Each row of a before or after table is a point. The points were changed in one or more steps. Then noise was added and the rows were shuffled. The steps act on columns, c1 being the first. Name the steps. A step turns or swaps two columns, mirrors them in a line or flattens them onto one, adds a multiple of one to another, or multiplies or shifts one. Angles are multiples of 10 degrees, from the lower column toward the higher: turns from -170 to 170, lines from 10 to 170 but not 90. Use the fewest steps. Two steps may share a column if one is a turn and the other turns, adds or multiplies; they go together, in the order done. Otherwise the lowest column goes first.

Before (11 x 3):
[[-31 -30  30]
 [ 39   1 -42]
 [ -5   2 -44]
 [ -4 -59 -17]
 [-24  47  16]
 [ 26 -35   0]
 [ 25  17 -76]
 [  7  45 -10]
 [-10 -40 -27]
 [ 26  58  52]
 [ -4  55  10]]
After, 11 rows:
[[-38   2 -42]
 [-26  58  53]
 [  4   3 -46]
 [ 22  46  15]
 [-26 -34   1]
 [-25  17 -77]
 [  3 -60 -17]
 [ 10 -39 -28]
 [  1  55   9]
 [ 31 -31  31]
 [ -8  46  -8]]
Steps: multiply c1 by -1

Before (12 x 6):
[[  6  12  19 -25  16  69]
 [-19  -7  30 -17   9  13]
 [ 15 -27  47  -1  12  41]
 [ 37 -43   4  32  -5  41]
 [ 20 -17 -63  16  -8 -31]
 [ 26  35  21  -2 -32  55]
 [ 21  59 -37  10 -28 -53]
 [ -2 -25 -13  35 -45  16]
 [ -1  15  11  -1 -35 -45]
 [-26 -31  -6 -57  35 -34]
 [ -5  26 -27 -39   0  31]
 [ -4 -16  38 -95 -22  28]]
After, 12 rows:
[[ 20 -29   2  16  -7 -31]
 [  6  14  -6 -26  16  69]
 [ -2 -16  18  36 -44  16]
 [ 27  23 -25  -3 -33  56]
 [-27 -16  27 -56  36 -34]
 [ 15   3  31  -1  11  40]
 [ -4   6  21 -95 -23  29]
 [ -5   4 -27 -39  -1  29]
 [ 36 -21  38  30  -6  42]
 [ 21  17 -58   9 -28 -53]
 [ -1  12 -10   1 -37 -45]
 [-19   7  10 -16   8  13]]
Steps: multiply c3 by 0.4; turn c2 and c3 by -60 degrees

Before:
[[ 26  27  -6 -16 -21 -15 -13 -37 -24  -7 -29]
 [-10  28  20  18 -32  19 -20  16  14 -14 -20]
 [ -9 -25 -27  23  10   2  22  -1  -8  32  -4]
 [  4  44  -7  -1 -29  -3 -10  17 -34 -33 -28]
 [ -1  51  10 -64  -5  -5  -7  14 -34  29  -5]
 [-12  13  15 -51  -3  -9  48   5 -16   8 -48]
 [-10 -28  26  19 -21 -14 -19  26  -2   6 -28]
 [ -8 -24 -11 -20  -1  28  -2   0   6   4  -4]
 [ 24  11   6   8  -7  26  -7  35 -11  18  -8]
 [ 21  43 -26 -28 -25  -5   2  14  -4  -2 -12]]
After (10 x 11):
[[ 26  13  -5 -16 -33 -16 -12 -36 -25 -23 -58]
 [ -7 -15 -11 -20  -2  28  -2   0  18   8  -8]
 [  0   0  10 -64  -8  -5  -6  15 -66 -15 -10]
 [ -9 -41 -26  22  16   2  22  -2  -1  10  -8]
 [-10  33  20  18 -52  18 -20  16  -9   5 -40]
 [ 22  28 -26 -29 -42  -5   2  15 -33  -4 -24]
 [ 24  -9   6   7 -11  25  -9  35 -22  -1 -15]
 [-12  -3  15 -51  -6  -9  49   6 -20 -10 -95]
 [  4  37  -8   0 -46  -3 -11  17 -27 -46 -55]
 [ -9 -22  26  18 -34 -15 -20  26  17   1 -56]]
Steps: turn c9 and c10 by 60 degrees; turn c2 and c9 by -50 degrees; multiply c5 by 1.6; multiply c11 by 2

Before:
[[ 73 -28  -4  -4 -32 -56  20  25   6  10  -4 -19  -3 -37]
 [ 15  30  -1  86  15  16  10   6  -2  38 -72 -47  17 -13]
 [ -9  -4 -13 -26 -79 -11 -23   9   0 -48 -23 -48 -13 -33]
 [-27 -60  22  11  38 -20  -6 -22   2  35 -11 -75 -59  -1]
 [ 34  17 -53 -55 -28 -28 -25  -4 -31  32  -3 -45  10 -11]
 [ 28  18 -47  18  29  -7 -10  13  19  32 -20  26   6 -16]
 [ 33  16 -55   5 -49  21  17 -17 -31   1  -3  39 -23 -13]
 [-12   4   6  48  53 -26  -7 -28  19  20 -95 -41  15  44]
 [ 28   9 -11   3 -17 -22  -1 -43  -3  13  27 -44  -9 -44]
 [ 51  27 -22 -13   2   7 -11  -3 -39   0 -22  24  -2 -37]]
After (10 x 14):
[[ 17  -4 -12 -27 -78 -11 -20  -7  -1 -48 -24 -48 -12 -32]
 [ -3  16 -55   4 -49  21  36 -23 -31   2  -3  39 -23 -12]
 [-10  30   0  85  15  16  18  -1  -2  38 -74 -46  17 -12]
 [ 33  18 -54 -55 -28 -28  17  -9 -32  32  -2 -44   9 -11]
 [ 18  17 -47  19  30  -7  21   5  19  32 -21  27   6 -16]
 [  0   3   5  48  52 -25 -13  -4  18  20 -94 -41  14  44]
 [ 11  10 -10   2 -16 -21  24 -64  -3  13  27 -43  -9 -44]
 [ 27  27 -23 -13   3   7  39 -22 -38   1 -22  24  -2 -38]
 [ 28 -28  -4  -4 -32 -56  74   7   6  12  -4 -19  -3 -37]
 [  9 -61  22  11  38 -20 -26 -22   2  35 -12 -75 -59  -1]]
Steps: turn c1 and c7 by 60 degrees; add -0.3 times c2 to c1; add 0.5 times c14 to c8

Before (12 x 24):
[[ 40  33 -13 -35   1  -4 -37   2  19 -24  16 -50   8  23   2  34  64 -12
  -17   9   6 -52  41  58]
 [ 34 -40 -33   6  12  27 -27 -15   3  21  13  26  50 -14  27 -33 -18  11
  -21  11  77  -7 -39 -36]
 [ 26 -42  48 -25   2  36  26  44  23 -43 -18  -2 -40  -6  40  37  17  36
   -8 -19  18  -2  -2  33]
 [ 28 -37 -43  -1 -10 -60 -23  61  43  48  10 -55  59  83 -32  -7  24  15
  -30  29 -21   5 -69 -35]
 [-23  37 -33  -3 -66  39  36  -5  35  28  -8 -27  15  23 -26 -44 -17  13
  -35   7  80 -39  43  22]
 [ 33   0 -23 -28  -4  10  17  -8 -20  30  56  -9  -1 -17  14 -17  22 -29
   15 -36  22  36 -12  16]
 [-30  50  66 -17  26   0  23   1  17  37 -18 -30 -26  50 -34  17 -10 -71
   71  36  21 -45 -39  14]
 [  6  64  44   2   6   5 -61  -3 -36 -20  -9  -6 -59  45   3 -65  46 -62
  -19 -64  13  38 -20  72]
 [ 40 -13 -12 -40  18  -6  23 -51 -20   2 -16 -33  52  25 -35  22 -31  24
  -30 -35  10 -15   3 -12]
 [ 19 -15  58  27 -64  54  14 -55   5  48  27  30 -12  46 -29   8   1 -34
   65  13  28  14 -49  43]
 [-61  37  45 -19  20 -42 -17  11   4 -51  11 -68 -13  -3  72 -48  38 -68
   53  27  25  60 -53 -19]
 [ 19  19 -35  35  20  -6 -48  39  81 -26  41  47  43 -23  -2 -23  11  27
   50 -52 -12  -2 -26 -24]]
After:
[[ 26 -42  47  -3   2  35  27  43  17  36 -17  -2 -49  -7  39  44  17  39
   -8   0  17  28 -16  12]
 [ 19  19 -34 -13  20  -6 -48  40  44  20  41  48  34 -22  -2 -41  11  27
   49   0 -12  15 -72  -6]
 [ 19 -15  58 -26 -65  54  15 -54 -28 -47  28  29 -12  45 -28 -10   2 -34
   64   1  28 -22 -41  15]
 [  7  64  43  42   6   6 -62  -4 -39  -8  -8  -6 -92  44   3 -49  44 -62
  -21   0  12  43   9  28]
 [ 41 -13 -12  17  19  -6  25 -50 -13   9 -16 -32  73  26 -34  43 -32  22
  -30   0  11 -11  15  -6]
 [-31  51  66   2  25  -2  23  -2 -12   1 -20 -29 -20  51 -34  23  -9 -71
   72   1  22 -58 -41   6]
 [ 33 -39 -34  14  13  26 -27 -15 -25 -12  12  26  62 -14  28 -29 -19   9
  -21   1  74 -20 -30 -15]
 [ 40  34 -14   4   0  -4 -37   4  38  51  16 -50 -36  24   1  49  63 -14
  -15  -1   5 -24  18  23]
 [-63  35  46  45  20 -42 -15  11 -30   1  11 -68 -39  -5  71 -25  38 -67
   54  -1  26  80 -43  -8]
 [ 32   1 -24  34  -5  10  17  -7 -22 -45  55  -7 -18 -17  13   6  23 -29
   16  -1  22   8   3   6]
 [ 27 -39 -42   5 -12 -61 -21  60 -11 -41   8 -54  42  82 -32  -3  25  14
  -28   1 -22 -28 -81 -14]
 [-25  36 -34  29 -66  39  36  -5  54   5  -8 -25  26  24 -26 -31 -18  12
  -35  -2  80 -48  10   9]]
Steps: mirror c4 and c16 in the line at 110 degrees; turn c9 and c23 by -40 degrees; mirror c10 and c22 in the line at 110 degrees; add -0.7 times c17 to c13; multiply c20 by 0; multiply c24 by 0.4
